Each row is a point. Each copy is the shape, with its points in the same order, turned, moved and blurred by noise. Say if it was mirrored as well.
In the rows, 128 means zero.

Shape (7 x 3):
[[ 96 108  73]
 [173  73 118]
 [120 137 209]
 [105  48  80]
 [149  99 135]
 [ 90 146 148]
 [125 115 102]]
Copy 1 (7 x 3):
[[ 96  69  92]
 [167  80 156]
 [155 195 112]
 [150  39  88]
 [151 110 136]
 [107 151  90]
 [113  94 120]]
Copy 1 is: mirrored
Copy 2 (7 x 3):
[[ 79 171  98]
 [166 140 100]
 [133 115 213]
 [126 214  86]
 [148 136 131]
 [ 82 135 172]
 [104 145 114]]
Copy 2 is: mirrored

Shape (9 x 4):
[[ 63  56 159 159]
 [159 167 121  79]
 [140 131 153 103]
 [159  91 118 159]
 [167 144 100 171]
 [107  74 159  66]
 [134  80 215 137]
 [181 147 116 137]
 [ 94  99 150 143]]
Copy 1 (9 x 4):
[[ 91 110 237 135]
 [146 148  80 124]
 [147 147 143 134]
 [138  78 153 154]
 [125  79 105 175]
 [151 158 189  81]
 [167 149 212 170]
 [141  98  95 156]
 [107 132 190 146]]
Copy 1 is: only turned
Copy 2 (9 x 4):
[[ 80  66 114 186]
 [170 114 157  70]
 [155  98 153 123]
 [147 135 115 170]
 [149 177 143 149]
 [149  29 115 117]
 [157  53 167 192]
 [166 156 146 129]
 [104  90 138 162]]
Copy 2 is: only turned

Shape (13 x 8):
[[151  98 124 160 159 132  68 171]
 [166  84  75 142 151  79 124 160]
 [ 74 112  78  48 100 138 137  94]
 [134  90 136 164 129 194 162  92]
 [ 91 120 167  53 172  87  59 129]
 [139  86  83 146 214 178 174 172]
 [ 88 123 132 112 115 151 134 101]
 [170  90  67 140 168  94 117 117]
 [149 189 130 157 155 134 146 125]
 [ 73 190 162 108 100  92  78 198]
 [111 174 171 156 195 166 139  91]
 [164 154 147 105 171 125 162 150]
 [144 129 128 130 149 180  67 136]]
Copy 1 (13 x 8):
[[143 155 147 157 215 146 122 142]
 [149 130 100 140 176 188 146 132]
 [150 146 140  79  57 173  66 126]
 [186 196 152 112 132 112 145  68]
 [137  85 147  60 185 119  57 170]
 [144 232 108  90 154 165 184 150]
 [135 151 148 110 108 114  90  97]
 [165 147  80 133 189 197 122 105]
 [136 168  66 147 143  69 124 108]
 [ 51  89 126 162 129  91  75 175]
 [140 197  94  86 166  42 104  86]
 [166 152  73 110 140  94 130 160]
 [163 180 163 152 175 108  81 140]]
Copy 1 is: only turned
Copy 2 (13 x 8):
[[199 151 115 118 145 132 101 104]
 [186 117 129  83  91  88 151  90]
 [ 34 141 113  85  91 106  81  82]
 [107 162  78  87 156 177 168 124]
 [123  79 172 116 154 131  21  80]
 [167 139  53  29 171  91 152 132]
 [ 75 131 115 121 145 131 111 112]
 [180 103  95  69  76 128 133  95]
 [134 113  92 123 121 135 119 187]
 [121 140 176 197 138  79  45 132]
 [120  93  68 127 184 173 100 173]
 [152 103 133  74 136 123 109 174]
 [162 171  96 117 136 163  69 111]]
Copy 2 is: mirrored
Copy 3 (13 x 8):
[[126 133  59 116  70 141 116 111]
 [163  94  64 133 123  86  96 108]
 [ 74  74 131 111 182  88 202 128]
 [ 90  73 100 170 145 201 126 153]
 [ 71 175 141  57 123  99 139  81]
 [147 139  29 146 174 157 120 182]
 [ 69  95 137 133 138 134 160 144]
 [154 106  70 161 142 105 110  81]
 [149 144 147 182 110 147 140 153]
 [100 150 164  78  39  72 161 168]
 [ 86 181 148 183 132 185 131 154]
 [165 147 138 118 143 149 123 150]
 [109 135  87 126  89 175 172 111]]
Copy 3 is: only turned

Shape (12 x 9):
[[ 85 126 107  13 140 137 170 158 142]
 [105 158 124 126 131 162 167 107 144]
 [168  96 170  86  86 167 155  82 107]
 [108 139 152 150 159 249 139 122 114]
 [118 137 148 128 146  99 108  99 145]
 [195 115 168 151 173 129 161 103 131]
 [ 91 122 181 156 151 160 166 148 130]
 [ 92  91  99 164 164  98 165 122  96]
 [ 87 162 130 175 171 120 173  95  27]
 [159 195 179 161  38 154  78  98  68]
 [126 113  88  62 124 100 175 164 147]
 [119 140 148 168 148 109 165  98 143]]
Copy 1 (12 x 9):
[[116 132 191  45 158  86 184 123 209]
 [126 132 163 103 118 125 159  76 146]
 [ 88 167 168  97 101  51  90  86 133]
 [ 76 124 143  55  75 175 132  64 106]
 [125 101 127 134 175 122 120 109 144]
 [119 165 162 111 158 125  88 127  74]
 [ 91 111 167 117  90 149 149 142 120]
 [149 102 129 112 131  99 196 138  78]
 [ 61 127 130 146 140 114 228  89  51]
 [ 56 185  63 178  97 111 103  62 154]
 [160 167 162  73 154  82 185 150 188]
 [147 131 162 160 141 125 133 111 105]]
Copy 1 is: only turned
Copy 2 (12 x 9):
[[168 151 172  66 134  77 172 165 198]
 [112 130 158 105 148 166 150 150 144]
 [162  66  95 113 120 128 184 116 120]
 [ 88  79 154  87 213 135 131 154  89]
 [120 156 165 160 118 125 147 104 124]
 [ 97 158  71 137 140 127 164 115  89]
 [100 133 152 115 137 125 132 192  82]
 [ 48 151 146 103  75 109 117 137 132]
 [ 48 143 180  51  83 159 145 107  64]
 [188  77 155 123 120 213  97  67  55]
 [152 176 126  81 105 101 133 151 198]
 [ 84 158 141 144 110 160 150 146 115]]
Copy 2 is: only turned
Copy 3 (12 x 9):
[[169 132 121  74 152 190 161  58 184]
 [139  92 141 139 101 156 168 131 159]
 [ 91  74 113 124 127 180 134  87  72]
 [146  53  60 113  63 160 174 173 137]
 [129 122 141 133 123 129  85 141 145]
 [144  93 125 150 162 166 116 183  77]
 [108  79 109  92 134 145 160 181 161]
 [121 146  94 159 177 106 158 153 167]
 [ 82 172  80 187 112 164 167 191 169]
 [ 49 137 145 121  13 131 129 143  53]
 [168 151 146  95 181 150 170  78 144]
 [117 103 152 155 143 131 136 175 149]]
Copy 3 is: only turned
Copy 4 (12 x 9):
[[121 108 127  93 175 213  66  69 142]
 [154 159 121 158 108 163  94 114 139]
 [183  58 133 123  93 150 158 117 162]
 [192 137 162 168  66 197 114 133  61]
 [102 123 133 142 127 116 102 154 123]
 [169 133 197 149 136 115 155 167 140]
 [123 147 156 184 129 188 144 130  89]
 [150 159  86 158 194 139 139 167 106]
 [184 157  94 209 165  90 119 104  66]
 [135 115 111 137  13  58 171  77 100]
 [129 143 115  75 186 177 111 103 169]
 [132 161 136 188 131 118 124 157 135]]
Copy 4 is: only turned
